Each row of a before or after table is a point. The points were changed in one or more steps. Then noise was added and the rows were shuffled. The steps act on how far a point lies along the listed directions, d1 being the first. Write out the steps. A step turns or swaps two directions, mirrors them in a line or flattens them onto one, adds a multiple of one to another, or multiplies one. Angles are multiples of 10 degrees, from the lower direction toward the higher: turns from -170 to 170, lines from 10 to 170 but not 90. Use the fewest steps. Two steps may share a direction if one is a turn and the other turns, adds or multiplies; they go together, in the order done. Otherwise the lowest direction goes first.
In the rows, 128 means zero.

Directions:
(1): [ 76 107]
(2): [149  76]
Before (8 x 2):
[[193 131]
 [108 185]
 [157  91]
 [125 121]
 [144 169]
 [111 162]
 [ 95 107]
 [154 113]]
After, 8 rows:
[[ 94 219]
 [169  63]
 [144 191]
 [123 122]
 [ 80  97]
 [215 127]
 [163 106]
 [107 183]]
Steps: multiply d1 by 1.3; multiply d2 by 1.6

Directions:
(1): [140 162 152 140 180  58]
(2): [ 76  70 147 177 123 102]
Before, 13 rows:
[[124 143 149 143 147  85]
 [154 159 129  89 170  94]
 [147 162 131 148 159 105]
 [128 154 127 121 156 115]
 [147 173 126  99 120 143]
 [119 140 131 141 146 126]
 [147 127 109 109  84 199]
 [146 166 133 107 142  91]
 [145 158 124  96 129 101]
 [138 160 135 114 168 100]
 [105  68  87  94  60 237]
 [170 132 111 114 126 130]
 [138 121 121 128 139 108]]
After:
[[169 138 115 114 129 129]
 [130 148 140 126 168  93]
 [130  99  86  69  62 246]
 [136 150 133 158 160 107]
 [129 151 129 122 152 110]
 [142 150 126 101 124 103]
 [137 118 127 133 141 111]
 [146 168 130  93 117 143]
 [137 154 133 110 146  88]
 [119 138 151 148 148  77]
 [115 139 135 140 143 122]
 [140 145 133  96 172  98]
 [157 143  99 101  84 203]]
Steps: add 0.3 times d1 to d2

Directions:
(1): [107  91 149 180  97  96 165 179 187]
(2): [104 128 102 119 182  45 172 129  92]
(3): [ 88 165  74 114 150 127 111 103 211]
(4): [ 93 123 219 130 173 112  92  97 143]
(5): [119  93 112 168 202 197 160 133 125]
Before (9 x 9):
[[ 99 185 199 163 129 122  82 102 168]
 [117  54 189 177 133 163 133 137 155]
 [110 162  81  73  92 105 122 122 197]
 [100 124 131 176 114 191  86 102 187]
 [ 90 152  32  91 149  80 151 126 162]
 [142 109 158 152  98  91 146 166 107]
 [147 118  45 128 210 143 193 123  76]
 [129 128 150  99 131  76  99  95 133]
 [129 160  30 141 120 208 112 120 186]]
After:
[[116  91  62 172 121 164 159 143 198]
 [ 93 158 157 190 113  62 150 154 173]
 [172 105 161 137 196 207 124 105  59]
 [ 74 120  63 168 173  88 154 109 165]
 [144 125 128 103 142  76 162 132  21]
 [123 149 103  62 127  50 165 114  88]
 [158 139 104 144  71 156 120 156 141]
 [106 161  57 113 229  96 143  97  87]
 [132  97 176 131 109  75 108 136 150]]
Steps: turn d1 and d4 by -70 degrees; multiply d4 by 1.3; turn d2 and d3 by -100 degrees

Directions:
(1): [149 152 120 140 148  95  80 187 210 132 150 123 142  49]
(2): [131  85  86 143 110 168 141 169  73 123 148  60  75  67]
(3): [201 167 126 175 181 167 146  87 152 164 107  63 126 147]
(4): [185 176  97 110  76  93 113  83  81 184 171 162 116  97]
(5): [105 127 174 156 197 148 146 142 114 179 156 196  60 109]
(6): [ 93 117  48 119 136 149  85  64 177 120  94 150  66 121]
Before (12 x 14):
[[ 80 117 173 106 128 122 156 142 101 132 131 180 171 189]
 [ 91  89 134  97  80 104 138  79  92 107 108 175 189 210]
 [ 79  61 168 140  96 160 160 176  77  91 140 135 113 128]
 [102  97 188 139 124 128 146 202 135 101 135  97 161 119]
 [131 145 185 176 189 163 146 106 141 138 107 151 147 199]
 [123 121 108 125 137 149 129 116 128 128 154 124  89  88]
 [ 67 141 124 122 136  89 104 139 197 118 119 211 119 132]
 [168 205 119 107  89 122 135  44 100 135 100 116 186 231]
 [152 106 155 128  91 109 161 163  83 111 154  81 145 114]
 [162 137 171 141 124 113 142 137  99 153 149 160 163 138]
 [141 117 165 162 165 168 185 168 107 139 132  99 127 122]
 [155 164  65 103 104  95  97 104 161 118 121 136 137 116]]
After (12 x 14):
[[126 101 100 145 135 146 134 117 104 152 155 128  36  75]
 [114  81 144 174 139 188 152 167 105 125 144 109  72  89]
 [100  89 123 156 170 190 170 149 112 130 120 118  75 113]
 [107 142 190 160 181 151 140  94 149 122  95 178 164 223]
 [126 103 105 120 110 150 138 143 121  93 144  73 127  96]
 [157 229 130 105 117 112 123   8 109 175 109 194 153 234]
 [167 171  98  98  88  75 112 121 133 125 139 145 165 123]
 [111 166 171 122 124  61 119 163 211 103 115 171 212 163]
 [ 94 110 169 154 164 146 132 168 133 158 155 157  74  84]
 [ 95 147 153 128 179 134 134 104 165 156 112 189 147 188]
 [113 118 110 139 153 139 106  85 165 134 102 183 110 145]
 [154 149 155 134 140 100 133  57 129 176 127 192 175 192]]
Steps: flatten d1 and d3 onto the line at 150 degrees; multiply d2 by 1.6; turn d4 and d5 by 70 degrees; turn d5 and d6 by 130 degrees
